Rows are points. The ring and each string are closed loops that go straight from each point to the next, and from the last back to the first. Before rounding, they use only three directions, however many columns there are. Count how often each string passes through the ring. Passing back the other way cancels.

Ring (7 x 3)
[[ 44 -28  -5]
 [ 42 -32 -34]
 [ 16 -29 -45]
 [-20  -9 -20]
 [-38 -13   8]
 [-33 -39  36]
 [  8 -37  30]]
String (28 x 3)
[[-11 -25 -12]
 [-18 -31 -32]
 [ -9 -27 -59]
 [ 11 -15 -52]
 [ 18  -9 -31]
 [  8 -26 -18]
 [  9 -45 -34]
 [ 21 -62 -70]
 [ 32 -37 -70]
 [ 24  -7 -31]
 [  7 -28 -23]
 [ -1 -38 -29]
 [-13 -44 -43]
 [-24 -18 -49]
 [-24   4 -28]
 [-20   6  -9]
 [ -7 -15  -1]
 [-21 -34   1]
 [-52 -42  14]
 [-64 -17  34]
 [-37  -3  29]
 [ -7  -6  11]
 [-24 -40   7]
 [-30 -43   7]
 [-60 -28  21]
 [-64  -7  16]
 [-40  17   3]
 [-14   4  -7]]
Times through: 5
String (29 x 3)
[[  2 -42  47]
 [ 22 -21  30]
 [ 21 -16  11]
 [ 58 -14  16]
 [ 71 -29   1]
 [ 48 -50 -15]
 [ 15 -32  -9]
 [ 31  -9 -11]
 [ 58 -15 -28]
 [ 64 -42 -44]
 [ 37 -46 -30]
 [  9 -40 -11]
 [ 36 -15 -13]
 [ 72  -9 -16]
 [ 70 -25  -7]
 [ 38 -51   3]
 [  8 -40   3]
 [ 13 -23  10]
 [ 17 -19  37]
 [ -9 -52  51]
 [-28 -66  45]
 [-16 -44  21]
 [-20 -49  17]
 [-53 -67  54]
 [-47 -52  56]
 [-13 -17  32]
 [ -7 -30  12]
 [-18 -49  24]
 [-23 -66  51]]
Times through: 2

Ring (6 x 8)
[[ 63 -16 -10  12  20  24  29 -29]
 [ 34   3 -17 -23 -14  13  38 -23]
 [ -8   6 -16 -34 -25  14  26   4]
 [-37  -7 -13 -22 -14  20  11  26]
 [-21 -36 -13  12  22  25  12  18]
 [ 32 -33 -10  24  33  27  20  -9]]
String (30 x 8)
[[-68 -16 -12 -19 -11  23   2  46]
 [-12   9   0 -21 -17  28  -3  25]
 [ -2   2  -6 -18 -12  24   9  13]
 [ 14   9  -1 -16 -12  27   5   8]
 [  3  18  -1 -30 -26  25   4  14]
 [  1 -10 -15 -13  -4  18  24   1]
 [-21 -15 -25 -24 -11  10  36   2]
 [-39   5 -25 -49 -37   7  34  12]
 [-15  21  -9 -44 -38  18  13  16]
 [  7  20   1 -29 -26  26   2  14]
 [  3  -2  -9 -15  -9  22  15   6]
 [-33 -24 -25 -16  -3  12  33   9]
 [-25 -20 -19 -13  -2  17  24  12]
 [ 10   2  -1 -10  -6  28   4  11]
 [ -6  -4  -1  -8  -3  30  -1  21]
 [ -5 -19 -12  -2   7  23  17   8]
 [-45 -58 -30  14  29  15  33  14]
 [-42 -70 -27  29  45  20  28  17]
 [ -5 -49 -11  32  41  30  11  13]
 [ 26 -12   0  10  15  32   3   5]
 [ 20 -12  -7   2   8  26  14   0]
 [ 33 -24  -1  24  30  34   4   0]
 [ 31 -41  -4  38  45  34   8  -1]
 [  5 -66 -20  44  57  25  26  -3]
 [ 19 -36  -2  32  39  35   3   8]
 [ 21 -12   1  10  14  33   0   9]
 [  1 -25  -2  16  22  33  -1  18]
 [-13 -22   0  12  17  34  -7  28]
 [-46 -30  -7   6  14  30  -4  40]
 [-67 -34 -17  -5   6  22   8  41]]
Times through: 2
String (26 x 8)
[[ -3  24  -5 -41 -36  21   9  13]
 [-43  13 -15 -49 -41  14  16  26]
 [-66 -10 -25 -38 -26  10  26  29]
 [-60   7  -8 -37 -31  22  -1  44]
 [-44   5  -2 -25 -21  28  -9  43]
 [-63 -24 -15 -13  -3  21   7  40]
 [-52 -40 -24  -2  11  17  24  24]
 [-13 -29 -20  -1  11  18  27   5]
 [ 12  -7  -3  -2   3  29   6   8]
 [  1 -22  -2  13  19  33  -1  18]
 [ -5 -46 -10  30  39  30   9  14]
 [ -9 -71 -25  41  56  22  32  -1]
 [ 11 -47 -20  24  36  21  31  -8]
 [ 25 -19 -10   7  15  25  20  -6]
 [ 50  -4   2   8  12  32   7  -8]
 [ 81  -3   6  18  20  35   8 -22]
 [ 95 -23 -10  27  35  25  36 -48]
 [ 67 -30 -23  15  27  15  52 -46]
 [ 30 -21 -19   0  11  16  38 -21]
 [ 36   1  -5  -7  -1  25  16  -9]
 [ 58  14  -1 -13  -9  25  17 -19]
 [ 54   9 -17 -24 -15  12  43 -35]
 [ 26  -2 -28 -30 -18   5  55 -31]
 [ -2 -18 -32 -23  -9   4  53 -17]
 [  2 -14 -20 -15  -4  14  34  -6]
 [ 15  12  -5 -24 -19  22  14   2]]
Times through: 4

Ring (7 x 11)
[[ -6  76 -29   5  41 -21   6  31 -51 -37   0]
 [-25  77 -40  -6  27 -41   2 -16 -37 -11  11]
 [  6  67 -36 -11  26 -42 -11 -34 -16  18  15]
 [ 51  36 -17  -2  17 -32 -30 -21   5  22  12]
 [ 60  20  -5  12  11 -21 -31  12   0  -5   5]
 [ 56  31  -4  16  26 -10 -22  42 -18 -26  -2]
 [ 22  65 -19  10  45 -11  -1  47 -45 -37  -4]]
String (29 x 11)
[[ 27  70 -27  -4  44 -25  -9   3 -26   3   5]
 [ 12  94 -41 -17  58 -32  -1 -18 -32  20   8]
 [ -8  86 -43 -15  40 -42  -1 -32 -29  16  13]
 [ 28  80 -35 -15  51 -31  -9 -21 -20  27  10]
 [ 26  61 -26  -3  34 -28 -13  -3 -20   4   7]
 [  5  50 -27   0  14 -38 -13 -15 -18  -4  12]
 [ 21  53 -26  -2  23 -34 -16 -14 -14   6  10]
 [  8  38 -25   1   1 -43 -20 -25  -7   1  15]
 [ 39  52 -22  -2  30 -28 -19  -7 -11  11   8]
 [ 85  59 -19 -11  55 -19 -28 -12   2  46   7]
 [ 87  46 -14  -7  43 -20 -33 -11   7  41   7]
 [ 52  54 -19  -1  39 -20 -19   5 -13  10   5]
 [ 30  34 -15   8  12 -28 -21   5 -12 -12   7]
 [ 58  54 -17   0  43 -17 -20  11 -14   9   3]
 [ 95  42  -6   3  48  -6 -30  23  -3  17   0]
 [ 85  35  -4   9  40  -6 -28  32  -7   1  -1]
 [ 54  51 -15   4  40 -15 -18  21 -18  -3   1]
 [ 73  59 -14   1  57  -7 -18  27 -19   7  -2]
 [ 81  42   0  16  50   6 -19  67 -26 -26 -10]
 [ 62  43  -1  22  46   7 -12  81 -38 -48 -12]
 [ 74  72 -15   1  72   1 -11  45 -31  -1  -7]
 [ 39  62 -20   2  44 -17 -11  20 -27  -7   1]
 [ -5  48 -21  13  15 -25  -4  28 -38 -45   3]
 [-27  59 -24  16  20 -23   8  45 -56 -67  -1]
 [-32  81 -31  10  40 -20  16  47 -68 -63  -3]
 [ 13  88 -31  -3  60 -17   5  26 -47 -16  -1]
 [ 28  74 -27  -3  50 -20  -6  12 -32  -3   3]
 [  9  56 -25   3  25 -29  -8   7 -28 -17   6]
 [-13  61 -30   3  20 -35  -3   2 -34 -24   8]]
Times through: 1

Ring (9 x 14)
[[ 39 -31  18  11   9 -21  45 -47 -34  16  -4  36  30 -26]
 [ 34 -12  -9  -8  34  -9  45 -39 -53   0 -13  48   4   3]
 [ 21  13 -36 -30  56  10  34 -17 -55 -21 -21  54 -30  40]
 [-11  35 -42 -37  36  24  -1   8 -22 -31 -25  22 -56  52]
 [-40  37 -20 -23 -17  23 -37  19  28 -23 -23 -29 -54  28]
 [-43  26   3  -8 -43  16 -45  18  53 -12 -15 -48 -38   6]
 [-19   0  29  11 -45   2 -27   8  58   5  -1 -34  -5 -13]
 [ 20 -30  44  25 -22 -15  13 -14  32  20  11   6  30 -26]
 [ 38 -41  41  25  -9 -24  36 -35   0  25   9  25  43 -35]]
String (25 x 14)
[[ 45 -38  16  13   6 -30  57 -69 -58  21 -10  37  40 -42]
 [ 52 -23  -7  -6  50 -15  64 -48 -69   4  -9  69  17   1]
 [ 58 -14 -27 -20  79  -7  74 -43 -90  -7 -13  92   2  26]
 [ 34  -1 -23 -20  58   3  45 -21 -53 -12 -12  64 -13  32]
 [  5   2  -3  -7   5   1  10 -14  -9  -5 -12  12 -11   5]
 [ -5  17 -25 -22  13   8   7 -17 -28 -16 -25  11 -31  17]
 [  6  39 -64 -51  75  27  22   2 -60 -40 -30  56 -64  73]
 [  4  46 -68 -56  85  36  17  18 -51 -46 -27  62 -75  91]
 [  1  24 -30 -28  39  19   8   8 -17 -24 -16  32 -42  48]
 [-14  16  -9 -13  -6   9  -9  -2   6 -12 -17  -7 -28  12]
 [-54  45 -23 -26 -32  25 -49  18  32 -26 -29 -48 -62  23]
 [-67  52 -20 -26 -44  31 -66  32  55 -28 -28 -64 -70  27]
 [-54  40  -8 -17 -37  27 -56  34  61 -22 -18 -51 -56  25]
 [ -5   8   1  -7   0   9  -5   7  19  -8  -7   4 -20  17]
 [-17   6  12   1 -30   3 -18  -1  31  -1 -10 -23 -13  -6]
 [-44   4  40  18 -85   1 -53  12  88   9  -4 -74  -7 -32]
 [-14 -13  50  25 -58  -4 -28  12  81  15  10 -38  11 -25]
 [ 22 -26  43  22 -10  -7  10   5  47  15  18  15  23  -7]
 [ 15 -15  22   9  -5  -6  12 -10  16   8   2  13  10  -7]
 [  2 -20  35  19 -41 -14   0 -22  27  17  -1 -18  20 -36]
 [ 36 -48  56  35 -26 -28  29 -33  20  32  14  13  53 -47]
 [ 71 -67  59  39  10 -35  64 -44  -7  38  24  58  72 -42]
 [ 58 -46  33  21  21 -24  57 -38 -21  23  12  56  46 -21]
 [ 24 -16  11   3  10  -8  26 -22 -12   6  -3  27  10  -5]
 [ 11 -16  16   8 -16 -13  16 -33  -8  10 -10   3  13 -25]]
Times through: 5

Ring (8 x 14)
[[-21   7 -51 -47 -19 -21 -32   2 -20  -3  36 -12 -30  17]
 [ -7  33 -49 -44 -26 -22 -23  -9 -44   0  46  -9  -7  23]
 [ 10  50 -15 -20 -27 -26 -12 -10 -64  15  41   0  21   8]
 [ -1  36  27  -2  -8 -33 -16   1 -51  21  24   9   6 -14]
 [-13   3  52  14   4 -34 -23  19 -23  27   1  12 -11 -38]
 [ -6 -26  41  25  -5 -24 -21  32  -4  35 -14   7  -4 -48]
 [ -3 -37  14  19 -15 -17 -21  35   4  33 -14  -1  -1 -42]
 [-14 -30 -23 -12 -18 -16 -28  24   3  16   4  -8 -19 -17]]
String (30 x 14)
[[-19  20  -6 -27  -7 -30 -28   2 -32   7  29   0 -22   0]
 [  5  25  -8 -10 -23 -23 -15   3 -44  19  26   0  13  -5]
 [ 32  50  -4   4 -38 -21   0  -5 -72  30  31   2  53  -5]
 [ 21  58  23   6 -23 -30  -4  -7 -74  28  31  10  40 -10]
 [ -8  42  47   1   1 -39 -19   0 -54  21  23  15  -1 -19]
 [  2  26  61  22  -2 -35 -14  11 -46  33   7  16  13 -36]
 [ 16   8  20  20 -23 -21  -8  16 -36  36   5   5  30 -31]
 [-16   2  18  -5  -3 -29 -26  14 -20  18  11   4 -17 -21]
 [-32 -12  48   2  15 -36 -34  23  -5  18  -1  10 -40 -36]
 [-31 -31  67  21  18 -35 -33  35   8  28 -18  13 -38 -54]
 [  7 -40  62  52  -8 -20 -13  44   1  50 -32  10  16 -70]
 [ 23 -24  32  44 -26 -14  -5  34 -16  49 -19   4  39 -54]
 [ -1  -6  12   7 -15 -22 -18  19 -20  27   4   2   3 -27]
 [-22 -11  24  -3   2 -29 -30  20  -9  18   4   5 -27 -27]
 [-34 -23  53   7  17 -35 -35  28   3  20  -8  11 -43 -42]
 [-14 -24  77  37  11 -32 -23  35  -3  38 -22  16 -13 -62]
 [ 13  -6  59  42 -11 -25  -9  28 -26  46 -14  13  27 -55]
 [ 13   7  12  13 -23 -21 -11  15 -34  32   8   3  24 -26]
 [-18  11  19 -10  -1 -32 -27  10 -26  15  17   5 -20 -16]
 [-30  29  36 -18  12 -42 -31   1 -36   8  25  11 -35 -12]
 [  4  64  31  -6  -9 -38 -12 -11 -73  19  37  13  16  -5]
 [ 49  74  -4   9 -47 -20  10 -14 -95  35  40   4  79   0]
 [ 30  44 -17  -2 -40 -18  -2  -4 -67  27  32  -1  49  -1]
 [ -4  27 -12 -21 -18 -26 -20   0 -42  12  31  -1  -1   1]
 [-25  27 -13 -38  -4 -32 -31  -3 -34   0  37  -1 -32   9]
 [-24  46 -35 -56 -10 -33 -31 -16 -48  -9  54  -4 -31  29]
 [ 15  60 -60 -43 -42 -20 -11 -20 -72   5  59 -10  26  33]
 [ 25  47 -49 -23 -46 -15  -5 -11 -66  16  45  -8  41  17]
 [ 13  23 -21  -9 -32 -19 -11   3 -45  21  26  -4  23  -3]
 [-10  23 -14 -25 -14 -27 -24   0 -37   9  31  -1 -10   2]]
Times through: 4
